Rows are points. Two turns around zero, p and q, are shown by what they do to some points. Write where each new point lands after one turn and then the other. Backwards means that the second turn is done in reverse. Each puzzle has new turns, and all numbers are rounded.

Turn p:
[-0.74 -0.83] -> [ 0.79 -0.78]
[-1.45  0.44] -> [-0.52 -1.42]
[2.33 2.10] -> [-1.97  2.44]
[-0.14 -1.71] -> [ 1.70 -0.23]
Turn q:
[-0.94  0.25] -> [0.30 0.93]
[-0.86 -0.90] -> [-0.86  0.90]
[-1.54  0.28] -> [0.36 1.52]
[3.35 0.37] -> [ 0.20 -3.36]
Where do these land?
q, then p: [ 1.64 -1.16] -> [ 1.51 -1.32]
p, then q backwards: [0.27 0.17] -> [-0.27 -0.17]
q, then p backwards: [-0.03  2.51] -> [ 0.04 -2.51]
p, then q: [-1.88 -1.53] -> [-2.03 -1.33]

Turn p:
[ 0.40 -0.65  1.37] -> [-1.16 -0.04  1.05]
[-1.76  0.20  0.30] -> [ 1.06 -1.25  0.73]
[0.05 1.00 0.20] -> [-0.26 -0.74 -0.65]
[-2.52 -0.44 -0.29] -> [ 2.07 -0.95  1.19]
[ 3.83 -0.11 -1.57] -> [-1.72  2.97 -2.32]
Turn q:
[ 3.79 -0.78 -0.02] -> [-0.82 -0.53 -3.74]
[-1.93  0.38 -0.95] -> [-0.33 -0.29  2.14]
[-1.62 -0.64  0.43] -> [ 1.20 -0.34  1.30]
[-0.24  1.05  0.54] -> [-0.05  1.16  0.31]
Where do these land?
q, then p: [ 0.22 -1.57 -0.56] -> [0.18 1.44 0.84]
p, then q: [-0.34  1.36 -1.83] -> [-1.80 -1.15 -0.87]
p, then q: [-1.63 -1.85  1.22] -> [ 2.09  1.31 -1.22]
p, then q: [1.75 2.06 1.18] -> [ 0.00 -1.81  2.33]

Turn p:
[-2.75 -1.30 -0.89  1.63  0.37  1.45] -> [ 1.56  2.47  2.18  1.09  0.43 -0.51]
[ 0.04 -0.69  1.00  0.94  1.03  2.21] -> [ 0.83  1.64  0.62 -0.43 -1.94  0.78]
[ 1.90  0.95  1.99 -1.46  1.44 -2.58] -> [ 0.26 -3.44 -1.47 -1.43 -0.08  1.79]
[ 0.95  1.53 -1.96 -0.35  1.51  0.56] -> [ 0.82  1.07 -2.59 -0.78  0.69 -0.45]
[ 0.74 -1.34  0.76 -1.29 -0.24 -1.59] -> [ 0.07 -2.54  0.16  0.39 -0.63 -0.39]
[-1.19  0.25 -0.85  2.40 -0.95  0.66] -> [-0.52  2.11  1.65 -0.52  1.09 -0.63]
[-0.55 -2.61  0.47  2.07 -1.11  1.13] -> [-0.04  1.05  3.03 -0.04 -1.52 -1.24]
[ 0.99  1.93 -2.19 -1.12 -0.94 -0.73] -> [-1.36 -0.15 -2.46  0.05  1.70 -1.16]
[-0.14  1.28  1.66 -2.82 -1.10 -1.11] -> [-1.59 -2.21 -1.12  1.68  0.27  1.80]
Turn q:
[-1.00 -0.97 -0.97  2.01 -0.15  1.07] -> [-1.15  1.67  0.85  0.59 -0.33  1.67]
[-0.04  1.90  1.14 -1.48 -1.50 -0.49] -> [ 0.47 -1.39 -0.55 -2.48 -0.40 -0.91]
[-2.02 -0.58 -0.99 -1.20 -0.40  0.35] -> [-0.89 -0.50 -1.76 -0.01 -0.61  1.61]
[ 4.25 -1.00  2.33  1.22  0.32 -3.24] -> [ 3.15 -0.20  2.48  0.38  3.93 -2.20]
[-0.83 -1.53 -1.91 -0.33 -0.85  2.31] -> [-0.18  0.09 -0.14  1.06 -2.05  2.73]
[-0.63  1.96  0.85 -0.16  0.37  0.72] -> [-0.68  0.41 -0.48 -1.16 -1.13 -1.47]
[-0.91  0.83 -1.29 -0.85 -1.17 -1.56] -> [-1.31 -2.02 -0.39 -0.96  0.63  0.67]
[-0.01  1.31 -1.07 -0.79  1.07  1.02] -> [-0.95 -0.67 -0.31  0.75 -1.66 -0.95]
[ 1.19 -1.93  1.92  1.58  2.29 -0.18] -> [ 1.56  2.61  0.29  1.83  1.63 -1.13]
Where do these land?
p, then q: [-1.02  0.79  1.17 -0.29  0.21  0.44] -> [-0.03  1.08  0.39 -0.05 -1.43 -0.05]
p, then q: [-0.12  3.41 -2.01 -0.47 -0.17  1.38] -> [-3.54 -0.91 -0.01  1.14 -1.44 -1.05]
p, then q backwards: [-1.01 -1.30 -0.58  2.49  2.50  0.07] -> [ 2.11 -0.59  2.70  0.90 -1.51  0.58]
q, then p: [-0.88  3.37 -0.16  1.00  1.00 -0.36] -> [ 0.33 -1.66  1.10  1.98  2.36  0.85]
p, then q: [ 0.53 -1.24  0.72 -1.53  1.84 -0.81] -> [ 1.74 -0.38  1.55  0.99  0.15  1.47]
p, then q backwards: [ 0.90 -1.01  0.60  1.49 -0.15 -0.32] -> [ 0.62  1.55  0.22  0.46 -1.16  0.40]
p, then q backwards: [ 1.01 -1.54  0.61  0.58  1.69 -0.06] -> [ 1.13  0.60  0.87 -1.04 -1.41  1.23]
q, then p backwards: [ 0.14 -0.90 -1.46 -1.20 -4.23 -0.85] -> [ 0.23  0.84  3.52  0.26  1.83 -2.55]
q, then p: [ 0.46 -1.57  1.10 -2.07 -2.70  0.50] -> [-0.71  0.12 -2.02  0.01 -2.86 -1.71]

Turn p:
[-0.20  1.75 -1.69  0.58  3.29 -1.19 -0.93  0.90] -> [-1.18  1.93 -0.95  2.18  2.53  0.54 -1.66 -0.01]
[ 0.62 -0.23  1.58 -0.43  0.93 -0.66  0.06  0.84] -> [-0.55  0.95 -1.40 -0.92 -0.11 -1.04 -0.08  0.18]
[ 0.34 -1.92 -0.36  0.46 -2.82 -0.86 -2.67  1.57] -> [ 1.39  0.26  0.83 -0.31  0.44 -0.13  3.22  3.01]
[ 1.93 -1.26  0.77 -1.68  1.37  5.07  1.75  0.28] -> [ 2.29  2.13  1.63 -3.33 -1.64 -0.26 -2.38 -2.74]
[-0.49  0.17 -1.06 -1.39 -2.32 -0.40  0.61 -0.20] -> [ 0.92 -1.38  0.10  0.37 -0.15  0.75  2.13 -1.12]
[-1.05  0.35 -0.77  0.66  3.67 -0.68  0.38  0.07] -> [-2.38  1.10 -0.17  0.53  2.04  0.22 -2.14 -0.59]
[ 0.58  2.98  0.53  0.92 -2.07  1.26  0.01  1.76] -> [ 1.21  1.31 -0.84  1.85 -3.05  1.50  0.59  0.36]
[ 0.56 -2.26 -0.03  0.16  0.21 -0.13  2.15  0.00] -> [-1.08  0.07  1.55 -1.18 -0.20 -1.77  0.60 -1.28]
[-1.57 -0.07  2.41 -0.32 -2.23 -1.00  0.41 -0.78] -> [-0.89 -2.37 -1.32 -1.11 -1.75  0.35  1.43  0.74]
[ 0.82  0.67 -0.94 -0.13  0.45 -1.43 -0.17 -1.57] -> [ 0.27 -1.16 -0.45  1.50  1.18 -1.05 -0.53 -0.32]
[-1.55 -0.18 -0.44  1.16 -0.49  0.03 -1.60 -2.87] -> [-0.01 -2.84  1.01  0.41  0.70  0.91 -1.17  1.75]
Turn q:
[ 1.59  2.99  1.61 -0.97 -1.16  0.76  0.32 -1.23] -> [ 1.66 -1.86  2.21  0.26  1.84  1.68 -1.06 -0.10]
[-0.94  2.35 -2.01  1.23 -1.41 -1.64 -0.97 -1.56] -> [ 0.52  0.54  3.27 -1.67  0.11 -1.72  0.96 -1.45]
[-1.79 -0.68 -1.36  1.31  1.82 -0.27  1.25 -0.92] -> [ 0.12  0.25 -1.43 -1.23 -1.88 -1.26 -0.01 -2.07]
[ 0.81  0.08 -2.76  1.76 -0.11 -1.50 -0.67  0.66] -> [-1.04  2.48  0.68 -0.91  0.93 -2.10 -0.12 -0.85]
[ 0.81  0.18  1.13 -2.72  0.01 -0.92  1.00  1.38] -> [ 0.27 -0.50 -0.19 -0.51  0.00  1.04 -1.79  2.87]
[ 0.72 -1.40  2.04 -1.31 -0.50  2.53  2.77 -1.09] -> [-0.50 -2.39 -2.02 -0.13  0.24  3.66 -0.45 -0.36]
[-1.42 -0.07  1.16 -1.13 -2.23  1.98  1.02  2.41] -> [-1.56 -3.26 -0.85  0.01  0.92 -0.01  1.04  2.16]
[-0.67 -1.61 -2.65  0.46  1.74  0.03 -1.71 -0.42] -> [-1.64  2.07 -0.08  0.98 -2.13 -1.42 -0.03 -1.39]
[ 0.61 -0.78  1.59  0.55  2.14 -0.37 -1.78  2.07] -> [ 1.20  1.42 -1.69  2.53  0.12 -1.04 -0.17  1.47]
[ 0.27 -1.06  1.25  0.83 -0.29 -0.59 -1.21 -1.29] -> [ 0.95  1.24  0.08  0.65 -0.15  1.15  1.64 -0.29]
Where do these land?
p, then q: [-1.68  1.97  1.56  0.64  0.42 -0.35 -1.48  1.45] -> [-2.28 -1.52  0.36  0.54  0.54 -2.39 -0.08 -0.45]
q, then p backwards: [-1.19  1.92  1.65  1.07  0.85 -2.36 -0.26  0.71] -> [ 2.97 -1.04  0.20 -0.88 -1.25  0.57 -1.76 -0.41]
p, then q: [ 0.57 -0.31 -2.30 -0.25 -1.56 -0.10 -0.57  1.78] -> [ 1.47 -0.92 -1.36 -0.69  1.81  0.53 -1.31 -1.05]
q, then p: [ 1.42 -0.49 -0.82 -2.09 -1.23  1.41  1.84  0.73] -> [-0.13  0.65  0.68 -2.11  1.40  2.55 -0.35  0.88]
q, then p: [-2.41  1.04 -1.96  1.03  1.82  1.23  1.57 -1.84] -> [ 1.12 -4.10  0.42 -0.45  1.05 -1.29  1.04  0.38]
p, then q: [ 1.42  0.45 -0.12 -1.71  2.00 -1.54 -0.39  2.01] -> [ 0.87  0.53  1.40 -0.97 -0.63 -1.83 -2.36 -1.57]
q, then p: [ 0.38 -2.00 -1.48 -0.63 -0.31 -1.04  0.14 -2.01] -> [ 1.18 -1.31 -0.80 -0.11 -1.47  2.29 -0.23 -0.88]
q, then p backwards: [-1.32 -1.79  1.88 -1.94  0.91 -0.86  0.90 -2.39] -> [-1.19  1.80  1.75 -0.37 -2.46  2.43 -0.32  0.69]
q, then p: [ 1.63  1.15 -2.08  2.11 -1.87  2.04 -0.84 -1.13] -> [-2.33 -2.12 -0.72 -1.10  0.26 -0.17 -3.26  0.04]
q, then p: [ 0.71 -1.77  2.01  1.49 -0.43 -0.51  1.53 -0.92] -> [ 1.48  0.68  1.28  0.58  0.27  0.27 -1.27 -2.67]
q, then p: [ 0.46 -0.18  1.67  0.28 -0.61  2.09 -2.43  1.61] -> [-2.80  1.56  1.86  0.80 -0.75 -0.62 -0.73  0.72]

Turn p:
[ 0.96  1.79 -0.21 -0.65 -2.17  2.20 -1.64  1.89 -1.57  1.78 -1.45] -> [ 1.12 -3.40 -0.32  0.37  0.41  0.71 -2.69  1.80 -1.53 -0.51  1.16]
[-0.97  0.52 -1.28  2.21 -1.44 -1.23 -0.42  0.79  1.66 -0.44 -0.60] -> [-0.21 -0.03  1.28  0.56  2.13  1.57 -0.70 -1.04  0.24 -0.28 -2.17]
[ 0.73 -0.95 -0.61 -1.98 -2.35 -1.24  1.67 -0.80 -0.62 -2.23 -1.83] -> [ 2.11  1.24  1.15 -1.96 -0.26  2.45  0.93  2.20  1.21  0.73  0.24]
[-1.26 -0.23 -1.42  1.31  1.11  0.97 -1.06 -0.55  1.58  0.50 -1.69] -> [-0.48 -0.15 -0.06  0.23  3.44 -0.79 -0.09 -1.18  0.23  0.32  0.48]
[ 2.10 -2.14 -0.33  1.58  0.45  0.16  0.06  1.60 -2.22 -2.08  0.83] -> [ 0.47  0.47 -2.21  1.46 -1.75  2.14 -0.53 -0.74  2.72 -0.67  0.75]
[ 1.88  2.16 -1.70  1.22  0.98  1.23 -0.07 -1.16 -2.55  1.07  1.67] -> [-2.21 -1.58  0.59  3.29 -1.28  0.29  0.12  0.69 -0.07  0.38  2.43]
[ 0.72  1.70 -1.91 -1.78  1.56 -2.15  0.46  1.86 -1.05  1.81  0.83] -> [ 1.51 -1.97  2.20  1.07 -2.01  0.09  1.42 -2.05 -1.41 -0.43  1.20]
[ 2.16 -0.14  0.69 -2.31  1.94 -0.54  1.39  0.89  1.12 -1.00 -0.50] -> [ 3.01  0.48  0.42  0.10 -1.46 -2.02  1.36  0.19  1.46 -0.15  0.22]
[ 0.19  0.80  1.16 -1.77 -0.31 -2.14 -0.63  0.81  0.17  0.81  1.55] -> [ 0.69  0.20  1.48 -0.70 -2.46 -0.61 -0.60 -0.78 -1.58 -0.57 -0.76]
[-2.53 -1.02  2.79 -1.89  0.52  1.85  1.43 -2.02 -0.46 -2.07  1.05] -> [-0.55  2.81 -3.03 -1.60 -0.81 -1.22  1.70  1.97 -1.39  1.80 -0.43]
[-1.44 -2.37  1.22  0.15 -1.81  1.41 -0.52 -0.94  1.88 -0.87  1.41] -> [-1.34  1.28 -1.67 -2.15  0.36 -0.39 -1.46  0.15  0.64  2.01 -2.04]
[-1.58 -0.66 -0.53 -0.44 -1.85 -2.44  0.26 -1.28 -0.37  2.09 -1.96] -> [-0.79 -0.36  2.17 -3.20  1.22  1.58  0.73 -0.09 -1.05 -1.18  0.37]
[-0.88  1.14  1.11  2.12  1.98  1.76  1.60 -1.40  1.54  1.50  0.12] -> [-2.46 -0.64 -0.77  1.20  1.64 -2.81  1.83  0.56  0.00 -0.47 -1.01]
[-0.08 -0.60  1.02  2.23  1.38  0.15 -2.52  0.31  0.88 -0.86  0.56] -> [-0.84  1.65 -1.23  1.32  0.82 -0.97 -2.00 -1.69  0.53 -0.99 -0.43]
Turn q:
[ 0.59  1.31  0.25  4.28 -0.34  0.09  1.53 -1.23  0.11 -1.47  1.52] -> [ 0.86 -1.02 -0.09 -1.57 -0.32 -0.06  3.44  1.68  2.16  2.21 -0.62]
[ 0.26  1.06 -2.03  1.35  1.53  1.24 -0.23 -0.38  1.13 -1.11  1.80] -> [ 0.59  1.75 -0.14 -1.03  0.15 -1.08  1.43 -0.22  2.62 -0.21 -1.52]
[ 0.47 -1.24 -0.40  0.30 -0.75  0.98  1.19 -1.16 -0.81  1.34  1.64] -> [-0.49  0.56 -0.46 -0.51  1.99 -1.07  1.13  0.48 -0.22  0.68  1.81]
[ 1.36 -0.76 -0.92  4.71  2.08  0.99 -0.27  0.47  0.44  0.56 -0.13] -> [ 1.32  0.22  1.91 -1.95  2.21  1.25  2.22  2.14  1.62 -0.76 -1.79]
[-0.84 -0.17  2.05 -2.79 -0.72  1.44  0.05  1.92  0.11 -1.36 -0.72] -> [-2.53 -0.88 -1.12  2.07 -1.77 -0.28 -1.06  0.14 -0.69 -1.96  0.10]
[-0.25 -0.87  0.01 -3.48  0.24 -0.83  0.44 -0.63 -1.08 -0.73 -2.73] -> [ 0.95  0.64 -0.82  1.06 -1.94  0.47 -2.59  0.01 -1.91 -1.36  2.03]
[-0.14 -0.99 -1.53  3.00 -1.62 -0.15 -0.20 -0.42  2.52 -1.08  1.02] -> [ 0.10  0.12  2.82  0.33  0.37 -0.87  1.04  1.00  2.98  1.95 -0.21]
[-0.77  1.60  1.24 -3.27 -0.15 -0.09  1.10  0.87  1.00  1.63 -1.95] -> [ 0.29 -0.73 -0.93  3.03 -0.87  0.48 -0.24 -2.41 -2.24 -1.51  0.31]
[-0.41  1.21 -0.30 -0.02 -1.06  0.68 -1.50 -0.44 -1.92  1.14 -0.95] -> [-0.78 -0.53  0.31 -1.88 -0.20  1.23 -0.06 -1.93 -0.54 -0.41  1.17]
[ 0.72  0.08  0.04 -4.01 -1.19 -2.13  0.40  2.95 -0.34 -0.69 -0.34] -> [-1.28  0.45 -2.20  3.16 -0.65  1.62 -3.34 -0.73 -0.62  0.59  0.01]
[-2.17 -0.90 -0.18  2.81  1.74 -1.03 -0.77 -1.29 -1.29  1.30  1.19] -> [ 0.41  1.04  1.82 -3.04  0.73 -0.67  1.22  0.74 -1.95  1.47 -1.33]
[ 1.19 -0.33  1.78 -2.87  0.23 -1.19 -1.73 -0.66  0.15  0.47 -0.35] -> [ 0.56 -1.65 -1.10  0.34  0.30 -1.02 -3.16 -0.91 -1.20 -0.68  0.04]
Where do these land?
q, then p: [ 0.66  2.45  0.32  2.04  1.14  0.48 -0.35 -2.16  0.79 -1.14  2.63] -> [ 1.83 -0.70  3.05 -2.37  0.21 -0.68  1.93 -0.04  1.66  0.18 -0.12]
q, then p: [-0.52  0.65 -0.81 -3.04  0.79  0.36 -0.62 -0.56  2.40  2.21  0.49] -> [-1.88  3.02  1.96  1.46  0.46  0.33  0.32  0.43  0.57 -1.32  1.26]
q, then p: [ 0.61  1.41  0.51 -0.07  0.53 -0.76  0.67 -1.44  0.13 -0.38  1.08] -> [ 0.09 -0.99  1.78 -0.62 -0.22  0.41  0.43 -0.36  1.28  0.16  0.77]
p, then q backwards: [ 0.59  0.25  0.56 -2.06  1.23 -0.52 -1.44  1.14 -0.04 -0.70 -0.36] -> [-0.20  0.00 -0.78 -1.40  0.93 -0.83  0.32 -2.25  0.47  0.04 -1.09]
p, then q backwards: [-2.35 -0.42  0.89 -1.28  0.52  0.95 -0.27 -1.53  0.33 -0.66 -1.00] -> [-0.29 -1.00 -0.49  0.10  1.11 -0.14  0.98 -1.08 -1.85  1.14  1.96]
p, then q backwards: [-1.26  0.50  0.96 -2.19 -1.22  0.44  0.72  2.04  0.17  0.21  0.58] -> [-0.48  1.05  1.89  0.53  1.82 -2.02  0.08 -1.03 -0.75 -0.17 -0.34]
q, then p backwards: [-1.35 -1.79  0.15  4.24  0.15 -1.30 -0.39  2.63 -0.39  0.13 -2.96] -> [ 0.06  2.59 -1.47 -0.13 -4.42 -2.57  1.84 -1.20 -0.68 -0.36 -0.50]
p, then q: [-0.24 -3.13  2.31  2.55 -0.08 -1.70  0.70  1.39 -1.68  1.93 -2.37] -> [ 0.05  2.49 -0.67  1.17 -3.72 -2.26 -1.31  1.13  2.57 -1.32  0.91]
q, then p: [ 0.34  0.08 -0.62 -2.66 -1.84 -1.22 -0.25 -0.88  1.45 -0.89 -0.29] -> [-2.54  0.57  1.53  0.14  0.07  0.12 -2.37 -1.01  0.47 -0.21 -0.44]
q, then p: [ 1.21  1.58 -0.88 -0.87 -0.59  1.08  0.94  0.16 -0.97  0.40 -1.76] -> [-1.04  0.21 -0.44  1.24 -0.17 -0.02 -0.03  0.80  1.14  2.69 -0.14]
p, then q: [ 1.60 -0.02 -0.89 -0.61 -0.14  1.54  1.60 -0.19  1.61 -1.02  1.34] -> [ 0.83 -0.91  1.79  1.98  1.96  0.86  0.43 -0.48 -0.50  0.44 -0.23]
p, then q: [ 1.59  0.30 -2.11 -1.14  1.23  1.31  0.63 -1.47 -0.61 -1.69  2.60] -> [-0.57 -1.04  1.32  0.72  2.68  0.03  2.52 -1.46 -0.32  2.17 -0.10]
p, then q backwards: [-1.04  1.12 -1.88  0.40  0.32 -0.87  0.15 -1.15 -0.77  0.18  2.25] -> [-2.46  0.45 -0.12  0.13 -2.03 -0.51  0.69  1.39 -0.08  0.91 -0.15]
p, then q: [ 0.18 -2.97  1.48  4.70 -2.07  0.21 -2.10  2.02 -2.41  1.42 -2.22] -> [-1.06  3.20  1.88 -1.34 -2.96 -2.82 -1.86  0.51  3.43 -3.07 -0.62]
